Each row is a point. Each copy is the shape, with its points in the same order, turned, moved and blurred by noise. Is it also mirrored, or only turned?
In the rows, zero is written as 128.

Shape, 6 rows:
[[189 124 135]
 [172 110  95]
 [187  64 128]
 [181 116 141]
 [141 119 137]
 [ 64 203 170]]
Copy 1:
[[ 83 105 110]
 [ 91  94 170]
 [ 44 145 144]
 [ 90 119 118]
 [104 135 129]
 [225 156  87]]
Copy 1 is: mirrored
Copy 2:
[[160 123 176]
 [145  78 180]
 [115 113 220]
 [146 126 174]
 [121 116 144]
 [128 143  35]]
Copy 2 is: only turned

Shape:
[[102  71 148 113 138 132]
 [152 124 129 134 200 137]
 [103 121 133  89 145  90]
 [164 125  50 197 156 132]
 [123 103 112  87 166  99]
 [ 97  71 152 117 190  85]
 [115 121  58 183 205 158]
 [ 65 150 121 150  45 163]
 [109 105  84 146 178  89]
 [ 84  87 146  88 141  90]
 [114 125 153 110 158  69]
 [ 85 102 138 131  86 213]]
Copy 1, 12 rows:
[[109 118 132 183 124 136]
 [119 106 117 118 204 120]
 [123  74  87 153 120 124]
 [118 159 132  48 154  73]
 [ 94  86  90 139 138 127]
 [103 102  90 200 152  95]
 [ 94 121 166  77 171  49]
 [190 108 182 113  42 130]
 [106 107  99 115 142  63]
 [118  88  91 190 106 124]
 [148  89  74 161 140 110]
 [136 131 212 142  84 162]]
Copy 1 is: only turned
Copy 2 (12 x 6):
[[ 98 149 112 170 102  93]
 [118 201 123  88  94 115]
 [132 112 151 132  79 107]
 [185 230 161 101 162  87]
 [123 143 150 126  77  87]
 [ 94 174 145 170  50 106]
 [186 249 120 110 110  71]
 [200  95  62 163 174 110]
 [161 187 163 141  89  84]
 [113 124 135 165  70  98]
 [123 130 163 145  80 132]
 [140 126  34 152 164  75]]
Copy 2 is: only turned
Copy 3:
[[107 136  93 102  75 145]
 [ 98 140  83 177 136 117]
 [ 73 107 126  96 123 135]
 [171 184  95 132 154  59]
 [ 66 107 103 100 116 103]
 [ 53 161  72 100 109 138]
 [160 163  43 131 173 100]
 [195 127 168  63 113 174]
 [ 97 160  73  95 147  88]
 [ 63 120 105  82  94 140]
 [ 49 142 129 105 127 127]
 [198 119 121 100  64 181]]
Copy 3 is: only turned
Copy 4:
[[135 144 164 169 131  69]
 [140  90 150 184 129 154]
 [163 156 113 162 104  98]
 [143  66 143  89 180 161]
 [176 117 130 165 103  98]
 [192 151 162 201 135 100]
 [141  52 124 153 202 137]
 [ 63 183  96  92 167  75]
 [190 109 127 148 163 121]
 [167 169 130 175 115  68]
 [176 172 129 172 111 127]
 [ 44 140 145 140 158  50]]
Copy 4 is: mirrored

Shape:
[[ 86 191 142  27 102 132 185 156 156]
 [111  79 129 181 157 101 100 104 137]
 [153 176 137 157  96 181 138 166 173]
 [ 87  62  91 144 202  92 155 102  93]
 [ 93 118  82 113 161 115 183 114  37]
 [164 185 177 124 105 148 209 183 130]
 [148  62 116 125 138 117  95  74  97]
 [161  98 143 158 142 115  69  63 151]
 [233 122 135 128  97 142 132 172 169]
 [153 116 106 149 186  83 125  60 127]
 [176 165 184 141 119 167  84 153 140]
 [ 69 122 193  40 183 106 168 116 123]
 [164 169 159 131  94 166 188 122 138]
 [197 163 131 153 157 144  81 140 152]
 [ 95  94 128 151 156  27  91  84  89]]
Copy 1 (15 x 9):
[[197 102 165 169  82 141 238 113 143]
 [121 190  93 115 170 132  77 141 125]
 [116  63 108 164 118 154 128 171 186]
 [150 228 107  78 163 124 143 179  89]
 [107 192 120  62 108 145 206 163  88]
 [130  53 187 119 102 176 154 166 162]
 [126 172  72 102 116 115  87 125  66]
 [114 163  86 165 137 120  54 126  91]
 [137  28 102 139 142 173  97 156 105]
 [107 192 117 153 146 145 100 169  57]
 [ 85  58 128 158 127 108  96 124 146]
 [195 169 200 119 113  73 177 107 107]
 [129  87 147 136  71 174 127 158 145]
 [ 79  85 108 172 160 120  96 164 112]
 [108 233 121 107 186 149 124  84  81]]
Copy 1 is: only turned
Copy 2:
[[ 59 157 127 179 151  84 138 239 210]
 [163 142 132 112  72 133 126 102 125]
 [175  97 110 174 174  79 154 188 126]
 [ 90 154 154 104  76 125  60  75 133]
 [ 60 144 143  84 128  53  72  97 164]
 [100  58 123 158 199  91 155 188 178]
 [109 183 151 103 109 122 154  82 101]
 [164 155 166 123  81 124 188  99  95]
 [143 104 112 193 213 133 190 124 116]
 [131 146 199 140  84 112 142  71 136]
 [144  89  88 168 132  90 210 148 112]
 [ 15 134 139 140  63 142 131 179 172]
 [114  88 158 133 181  78 165 187 139]
 [165 106 133 198 127  78 185 109 113]
 [125 168 141  84  45 132 152  63 191]]
Copy 2 is: mirrored
